Each point is reached from the start by the listed moves, each made once or not at all, plus a little noise. Say if it took an odd or an even number of moves. Then give how often each move was made.

Moves:
(1): [0.419, 0.060, -0.133, 0.023, 0.010, 0.045]
(2): [-0.092, 0.460, -0.044, 0.004, -0.038, 0.073]
(3): [0.111, -0.075, 0.461, 0.077, -0.089, -0.034]
Start: [0.010, -0.084, -0.043, 0.048, -0.006, -0.130]
Points:
[0.379, 0.421, -0.222, 0.096, -0.034, 0.000] => even (1, 1, 0)
[0.121, -0.145, 0.415, 0.135, -0.118, -0.147] => odd (0, 0, 1)
[0.017, 0.307, 0.401, 0.143, -0.136, -0.118] => even (0, 1, 1)

Moves:
(1): [0.473, 0.022, -0.003, 0.187, -0.020, -0.074, -0.074, 0.028, 0.187, -0.008, 0.049, 0.010, 0.057, -0.012]
(2): [-0.034, 0.389, 0.011, -0.007, 0.006, 0.040, 0.017, -0.041, 0.012, -0.030, -0.021, 0.049, 0.002, -0.077]
(3): [0.031, 0.023, 0.415, 0.036, 0.010, -0.045, -0.024, -0.035, -0.006, -0.017, -0.012, -0.040, -0.064, 0.053]
(4): [-0.123, -0.003, 0.010, 0.400, -0.014, -0.064, 0.025, -0.037, 0.009, -0.014, 0.072, -0.039, 0.118, -0.028]
(5): [-0.027, 0.028, -0.029, -0.006, 0.452, 0.027, -0.071, 0.063, -0.051, 0.066, -0.019, 0.027, 0.027, -0.006]
(6): [0.007, -0.034, 0.074, 0.116, 0.014, 0.438, 0.068, 0.004, -0.013, -0.068, 0.030, -0.037, -0.091, 0.014]
(7): [0.010, 0.001, 0.094, 0.004, 0.042, -0.035, 0.522, -0.041, 0.082, -0.119, 0.060, 0.090, -0.047, 0.044]
(8): [-0.012, 0.042, 0.042, -0.056, -0.012, 0.010, 0.061, 0.499, -0.025, 0.057, 0.035, -0.059, -0.009, 0.019]
(9): [-0.168, -0.041, -0.009, -0.067, 0.016, 0.049, -0.095, 0.009, 0.410, 0.030, -0.047, 0.088, -0.020, 0.034]
(10): [0.006, 0.035, -0.048, 0.005, -0.046, 0.065, 0.105, -0.099, -0.004, 0.583, 0.024, 0.052, -0.020, -0.066]
(11): [-0.085, -0.036, 0.007, -0.018, 0.067, -0.014, -0.053, -0.027, -0.016, 0.006, 0.470, -0.013, 0.013, 0.077]
(12): [-0.056, -0.090, 0.066, 0.026, -0.082, 0.042, -0.046, 0.068, -0.045, -0.055, 0.040, 0.546, 0.018, 0.091]
Start: [0.104, -0.074, -0.063, 0.078, -0.137, 0.287, 0.030, 0.025, 0.054, 0.184, -0.252, 0.045, -0.107, -0.109]
Points:
[0.178, 0.113, 0.063, 0.746, -0.227, 0.739, -0.131, 0.043, 0.603, 0.062, -0.141, 0.683, -0.044, -0.114] => even (1, 1, 0, 1, 0, 1, 0, 0, 1, 0, 0, 1)
[0.636, 0.002, 0.352, 0.277, -0.133, 0.198, -0.068, -0.003, 0.253, 0.149, -0.216, -0.009, -0.098, -0.078] => even (1, 0, 1, 0, 0, 0, 0, 0, 0, 0, 0, 0)
[0.399, 0.048, -0.104, 0.630, -0.248, 0.196, 0.149, 0.386, 0.198, 0.805, -0.070, 0.022, 0.041, -0.226] => even (1, 0, 0, 1, 0, 0, 0, 1, 0, 1, 0, 0)
[0.294, 0.237, 0.387, 0.709, 0.274, 0.238, -0.200, 0.038, 0.120, 0.135, 0.338, 0.613, 0.087, -0.008] => odd (1, 1, 1, 1, 1, 0, 0, 0, 0, 0, 1, 1)
